Rows are points. To make a cloud, some directions were put in groups of two or more. Within a group, all points are equally far from the middle, so they leave a hole (a ring in 2 directions, a hollow ball in 3). The other directions are filled evenly. Then the cloud was stretched, turned, moved and blurred a little. Count the holes, and give their numbers of directions, smallest first.

Cloud, 22 rows:
[[  5  35   6]
 [ 31  -9 -23]
 [-11 -29 -18]
 [ -7  -5   7]
 [  4  -3 -28]
 [ 17 -45  33]
 [ 30  17 -20]
 [ 28 -40  37]
 [ 39 -21  31]
 [ 16 -19 -31]
 [-33 -19   5]
 [-20 -34 -13]
 [-24  30   5]
 [ -9  -3  47]
 [-39 -45   1]
 [ -9 -43  26]
 [ 12 -20  60]
 [-51  26  17]
 [  9  20   2]
 [-18 -11   4]
 [-42   3  34]
 [ 56 -34  37]]
Holes: 0

Cloud (30 x 4):
[[-10   6  20  15]
 [ -8  -1  25  -8]
 [-22 -10  11  28]
 [ -5 -14 -30  26]
 [ -5 -25  32 -12]
 [ 14   8 -12  -4]
 [  6 -42   4  31]
 [-18 -18 -28   8]
 [ 23 -10  19  -9]
 [-26  -1  11  -3]
 [-20  -8  22 -27]
 [-13 -37  22   9]
 [ -9   2  25  12]
 [-41 -21 -10  -7]
 [-16 -18 -31   1]
 [ -5 -28 -31   6]
 [ 24 -24 -23  16]
 [ 20  -3  11 -17]
 [-15 -27  25  11]
 [-13 -60   3 -13]
 [ 27   5  15   3]
 [-18 -11  26 -15]
 [-21  -6  19 -29]
 [ 14 -22  14 -35]
 [ -6 -13 -31  -2]
 [ 18 -40  16  20]
 [ 21 -24  -9 -26]
 [  4 -40 -27 -20]
 [ 41  -8  14  17]
 [ -8  -8 -28  25]]
Holes: 1 (3)

Cloud:
[[ 31 -39 -29  -3  18  43]
 [ 32 -25 -43  20  29  35]
 [ -7 -33 -47  26  24 -31]
 [-40   2 -46  17  36   1]
 [  2  17 -52 -15 -15 -39]
 [-22 -26 -27 -33 -35  13]
 [  8 -45   8  31  14 -24]
 [ 28 -11 -47 -35  45  16]
 [ 37 -17 -34  15  53  13]
 [-16  41   7   7  24 -29]
 [ 12  32  18 -12  52   6]
 [ 47  -5 -23  22  44 -22]
 [-18 -30  22 -43  42  14]
 [-32  16  14 -52  -1 -25]
 [ 60   8 -17  -6 -27  26]
 [-26 -23   6   0  -3 -49]
 [-35  15 -46 -28  32  31]
 [  5 -54 -11 -28   2  35]
 [ 16  46  -6   1 -27 -24]
 [-33 -11  21 -13  45 -23]
 [  9 -30 -43 -26   5 -50]
 [ 34 -45 -22  16   2  33]
 [ 33  -4 -51   4 -22  35]
 [ 24  12  30  13  40 -25]
 [ 53  20  -9  35  -9  -3]
 [-16 -35 -11 -36  -1 -48]
 [ 30  24  26   6 -29  26]
 [ 19  45 -20  15 -15 -27]
 [  3  34 -32 -36 -30  30]
 [ 41 -19 -35 -40  17 -36]
 [-14 -48  -4  14 -16  26]
 [-47   2 -27  25  26   3]
 [ 43  14 -27  39  27   8]
 [-25  36  10 -19  39  33]
 [ 38  37  -5  33   0 -15]
 [-25 -34 -29  15 -21  25]
 [-34  -5 -50  18  34 -17]
 [-25  21  17  20   5  41]
 [ 15 -46  -5 -49 -12 -26]
 [-22  14 -42 -34  -5 -37]
 [ 52 -30  14   4 -19 -26]
 [-38  -6 -38   0  25 -36]
 [-22  -2  31 -32  -3  45]
 [-18  27  20 -52 -16 -15]
 [ 39 -40  20  -3 -27   6]
 [ 31  -3 -51 -45 -18   9]
 [ 45  17  23 -49   8 -22]
 [-16 -37   2 -60  -8 -14]
 [-19  28 -27 -50 -26  10]
 [ 33 -25 -33 -32  49  15]
 [-24  32 -22   6  -6 -37]]
Holes: 2 (3, 3)
